Every row gives one point. Each copy is the shape, with its points in the same order, turned, moved and blurred by noise. Some copies are also mirrored. Which?
In the rows, 128 means zero.

Shape (8 x 2):
[[110 165]
 [123 149]
 [133  55]
 [ 96 180]
 [131 188]
 [119 110]
 [164 135]
 [141 160]]
Copy 1 (8 x 2):
[[111 158]
 [120 140]
 [119  52]
 [ 89 182]
 [139 179]
 [114 101]
 [155 125]
 [133 146]]
Copy 1 is: only turned
Copy 2, 8 rows:
[[113 168]
 [125 152]
 [142  62]
 [ 95 182]
 [131 193]
 [124 115]
 [165 144]
 [143 164]]
Copy 2 is: only turned
Copy 3:
[[136 174]
 [134 159]
 [124  67]
 [114 206]
 [155 197]
 [120 126]
 [172 129]
 [156 171]]
Copy 3 is: only turned
Copy 4:
[[119 153]
 [133 144]
 [169  57]
 [ 95 162]
 [125 186]
 [142 102]
 [182 150]
 [143 162]]
Copy 4 is: only turned

Shape (7 x 4):
[[158 152  49 171]
 [162 158 134  99]
 [132 120 164 156]
 [ 86  89 190  85]
 [140 137 122  65]
 [ 99 126 147 110]
 [102 165 104 142]]
Copy 1 (7 x 4):
[[151 138  45 172]
 [169 156 118 101]
 [127 144 155 156]
 [ 92 119 194  87]
 [147 120 110  76]
 [ 99 143 130 107]
 [103 170  89 145]]
Copy 1 is: only turned
Copy 2 (7 x 4):
[[150 158  43 138]
 [128 176 138  95]
 [149 107 155 124]
 [ 71  97 205 117]
 [ 82 178 145 100]
 [ 94 110 148 103]
 [121 116  89  88]]
Copy 2 is: mirrored
Copy 3 (7 x 4):
[[131 167  34 155]
 [165 143 106  90]
 [151 115 138 158]
 [115  62 184  97]
 [137 112  94  61]
 [116 113 141 108]
 [105 167 102 128]]
Copy 3 is: only turned

Shape:
[[120  94 118 136 118 244]
 [106  91 141 110 109  96]
 [149 129 115  95 115 103]
 [142 165 148  90  76 118]
 [ 89 149 143 129 116  89]
 [136  84 133  83  77 123]
 [117  86 194 120 118 201]
 [142 105 173  93 126 129]
 [137 122 193 139  73 117]
 [154 123 164 135 137 109]
 [ 86 165 159 144  93 129]
 [123 112  27 138 169  96]]
Copy 1 (12 x 6):
[[ 64  93  90 114 139 205]
 [121 103 126 104 118  68]
 [171 128 104 111 133  88]
 [166 173 124 110 103 117]
 [125 150 120 150 115  56]
 [155  95 116  59 102 102]
 [ 74 104 172  83 138 162]
 [125 113 157  77 154 108]
 [140 126 182 125 100 120]
 [154 110 164 129 163 100]
 [106 159 134 152  92 107]
 [150  73  28 161 172  63]]
Copy 1 is: only turned
Copy 2:
[[ 36  61 158 144 128 139]
 [146 128  97 109  72 129]
 [134 140 104  96 111  93]
 [108 177 151  86  84  85]
 [122 186  93 127  84 132]
 [129 104 132  87  71  95]
 [ 92  95 184 119  93 176]
 [144 130 159  88 105 141]
 [139 158 174 133  52 123]
 [159 148 142 130 119 122]
 [ 83 184 128 143  72 130]
 [127 112  19 149 157  83]]
Copy 2 is: mirrored
Copy 3, 12 rows:
[[160 134  96 197  75 210]
 [124 153 143 130  77  85]
 [155 140 119  92 120 103]
 [134 133 139  51 108 142]
 [ 82 133 146 107 131 106]
 [159 159 130 103  58 120]
 [159 145 182 168  63 191]
 [161 153 172 130  99 126]
 [132  98 189  97  68 144]
 [152 111 167 123 131 110]
 [ 78 113 158 110 103 155]
 [135 127  55 170 162  68]]
Copy 3 is: mirrored
Copy 4, 12 rows:
[[164  93 139 161 120 227]
 [105 106 121 113 127 101]
 [148 152 106 104 124  95]
 [134 168 147  93  69 113]
 [121 124 156 142 104  67]
 [120 115 102  76 108 138]
 [102 116 176 120 127 204]
 [101 143 146  95 141 141]
 [ 73 150 148 123  84 135]
 [102 166 134 138 138 120]
 [116 122 180 155  76 100]
 [189 101  60 175 167  81]]
Copy 4 is: mirrored
